Each row is a point. The points of each table are mixes of a few directions, plus a little noise. How many directions does each table use, and how many do they share? Where both have some left over, give the other angles between the two spaces (their principal angles), to ten degrees, smallest first.
(in the rows, 128 means zero)

First:
[[134 138 121]
 [142 153 111]
 [155 175  96]
 [ 86  55 178]
 [123 119 134]]
Second, 4 rows:
[[123 116 122]
 [159 128 152]
 [163  94 148]
 [ 66 174  89]]
Directions: first 1, second 2, shared 0; angles 50

First, 6 rows:
[[148 130 140 154 192  80]
 [152 112 113 143 181  56]
 [ 92 137 146 113 149 128]
 [100 132 148 148  84 176]
 [144 144 124 102  84 187]
 [133 113  97 108  78 141]]
Second:
[[ 73  74 114 119 106 199]
 [158 154 128 130 124  93]
 [136 125 105 117  72 134]
 [ 94 107 148 137 180 154]
 [100 112 147 136 178 148]
 [156 138  98 114  53 117]
 [142 154 157 143 194  93]
 [166 161 126 128 116  85]]
Directions: first 4, second 2, shared 1; angles 50

First, 7 rows:
[[127 138 208 104 171 111 114 160 113]
 [117 197 173 132 117  76 142  84  95]
 [ 98 127 100 150 146 109 137 134 112]
 [170  76 111  89 123 157  94 112 135]
 [115 141  84 152 107 122 142 108 130]
 [136  93  89 126 147 188  92 200 198]
 [132 124 132 143  83 132 176  98 113]]
Second:
[[ 86  69  94 158 106 132 168 147 145]
 [148 135 113  98  93 159 112 119 164]
 [161 161 170 115 150 116  82 118 135]
 [137 151 105 104 105 184 135 160 162]
 [173 159 214 160 105 103 124  86 138]
 [ 77  95  87 150 152 122 171 160  92]
 [106 116 122 120 210  85  82 146  90]
 [136 136 118 120 103 123 149  88  99]]
Directions: first 5, second 5, shared 3; angles 30, 80

First, 10 rows:
[[137 163 115 119 162 128 134 135 167 145 126 196]
 [115  93 115 151  90  97 154  90  91 143 131 126]
 [ 94 104 126  84  65 143 196  79  24 160 114  73]
 [120 124 119 141 114 108 141  97 108 148 123 104]
 [111 128 147 134 120 151  96 179 164  81 141 161]
 [104  96 132 140  84 123 135 121 100 114 135 118]
 [209 135 130  94 208 142 112 141 134 137 121  84]
 [145 137 139 132 159 143  91 175 179  95 138 163]
 [144 175 127 120 167 124 118 104 131 163 106  50]
 [102 123 130 165 112 119 104 159 180  96 146 206]]
Second:
[[112 174 111 102 142 151 133 131 112 165 117 132]
 [155  94 125 109 118 116 153 116 122 155 116 115]
 [ 86  76 147 167  43  93 142  73  72 115 123  20]
 [127 108 144 139 120 115 151 116 144  85 145 179]
 [106 167 134  85 133 163 165 131 123 123 128 183]
 [ 95 114 190 129 100 181  73 191 138  16 147  73]
 [135 146  96 163 152  97 111 111 133 165 129 136]
 [139 145 104 124 148 117 140 115 129 168 122 153]
 [174 120 100 110 156 115 136 127 137 189 112 137]
 [152 135 128 152 169 131  77 169 170  99 144 152]]
Directions: first 5, second 5, shared 3; angles 40, 40

First, 9 rows:
[[124 115 133 129 127 143 133 115 133 124 119 139 117 124 144 109 131 134
  153 119]
 [128 136 116 148 119 118 109 135 130 152 147 116 148 144 106 144 125  99
  143 138]
 [119 130 139 145 134 140 126 149 135 186 116 112 165 108 119 128 137 104
  174  92]
 [125 148 148 156 128 124 111 169 129 163 128  89 190 102  99 145 123 119
  140  96]
 [127 154 110 129 141 105 130 164 124 227 129 111 168 133  89 173 142  56
  134 124]
 [132  96 101 156  87 132  87  59 138  23 178 156  71 189 148  97 103 158
  143 191]
 [124 125 117 173 104 127  88 121 138 132 162 114 151 154 108 131 117 107
  172 139]
 [137 122 148  21 176 138 220 118 107  83  58 176  46  85 189 107 152 190
   28 118]
 [136 127 142  96 138 128 149 121 117  60 113 137  97 113 151 118 122 182
   66 134]]
Second, 10 rows:
[[ 99 170 140 182 168 139 116 213 160 199  81  94 148 120 111 192 124 155
   72  88]
 [156  91 157  74 154  94 125 109 119 118 129 164 135  55 124  86 111 127
  155 140]
 [103 162 114 161 100 164  96 171 140 148  91  74 131 139 114 175 109 119
  100 126]
 [123 170 102 154 134 163 138 145 128 210  89  68 143 171 118 139 164 140
   92 118]
 [123 132 126 113 112  84 138 100 100 100 155 158 140 104 124  99 121 154
  119 144]
 [135 103 120 131 128 106 112 133 129  73 162 143 123 110 139 100 120 101
  179 133]
 [125  95 154 107 106 102 150  74 121  42 185 209 100 143 148 133 111 138
  139 137]
 [167  85 140  54 107 181 143  48 119 127 111 132  97 150 134 108 134  92
  158 155]
 [102 183  83 186 106 149 106 178 128 167 102  52 148 155 115 147 140 128
  100 123]
 [147  88 145 117 165  99 157 107 135  95 176 187 114 134 152 102 146 126
  169 115]]
Directions: first 4, second 6, shared 0; angles 30, 40, 50, 70
